Rows are points. Two turns around zero, p and q, are shown by what they do to some points. Write where each new point lands after one turn and then the other. Backwards means that the second turn is done in reverse. Each puzzle has new turns, and all numbers are rounded.
In the rows, zero is written as 128.

Turn p:
[ 98 169] -> [ 78 137]
[136  92] -> [158 107]
[150 123] -> [147 139]
Turn q:
[117  77] -> [122  76]
[146 156] -> [143 158]
[121 151] -> [119 150]
Where do these land?
q, then p: [138  65] -> [182  94]
q, then p: [107 152] -> [ 96 128]
p, then q backwards: [140 147] -> [126 150]
p, then q: [126 148] -> [112 140]

Turn p:
[ 83 153 156] -> [ 94 176 124]
[142 160 119] -> [144 135  96]
[115  75 130] -> [109 104 173]
[140  97 102] -> [130  87 139]
[160 155 133] -> [164 138 108]
Turn q:
[163 146 103] -> [173 118 129]
[135 153  96] -> [164 142 115]
[143 166 126] -> [159 145 148]
[ 82  83 138] -> [ 70 127  99]
[ 98  96 162] -> [ 73 124 131]
[147 124 143] -> [129 112 146]
Where do these land?
p, then q: [133 109 117] -> [111 113 127]
p, then q backwards: [106 118 100] -> [123  93 139]
p, then q: [101 118 124] -> [106 146 121]
p, then q: [122 110 177] -> [122 147 177]
p, then q: [178 185 122] -> [198 102 114]

Turn p:
[142 197 158 107 119 104] -> [141 180 154 102 116 179]
[133 107 143 179 104  90] -> [132  86 173 111  96 113]
[122 114 155 118 180 104] -> [ 84 137 129  85 146 114]
[148 104  83 107 102 174] -> [163 102  87 172 154 133]
[117 113 143 105 112 148] -> [108 116 110 147 127 151]
[111 155  90 101 134 141] -> [148 165  89 139 125 124]
[124 105 124 180 145 136] -> [119 109 155 141 131  80]
Turn q:
[ 82 128 123 161 141 174] -> [103 166  82 143 103 149]
[155 113  87 118 117 121] -> [152  99 123 155 138 103]
[110 153 116 108 109 142] -> [137 122 122 119  86 121]
[160 143  94 157 127  86] -> [186 138 145 152 154 121]
[124  96 208 124 119 109] -> [ 66 140 178  99 153 129]
[106 147  95  98 144 103] -> [164 125 103  95 122 101]
[159 116 172 129 138 162] -> [ 90 105 143 133 140 171]
Where do these land?
q, then p backwards: [ 96  43 115 112 130 208] -> [ 49  55 142  94 145 170]
p, then q backwards: [126 124 149 129 134  96] -> [118 137 156 105 128 127]
q, then p: [119 154 145 117 113 124] -> [124 124 126 134 122 164]
p, then q: [124 146  86 121 108 100] -> [154  90 153 150 122 120]
q, then p: [156 141 154 193 114 123] -> [107 160 185 162 143 131]
q, then p: [118 152 112 113 167 126] -> [156 128  97 128 157 135]
p, then q backwards: [158 137 135 111 130 119] -> [140 142 142 131 155 116]
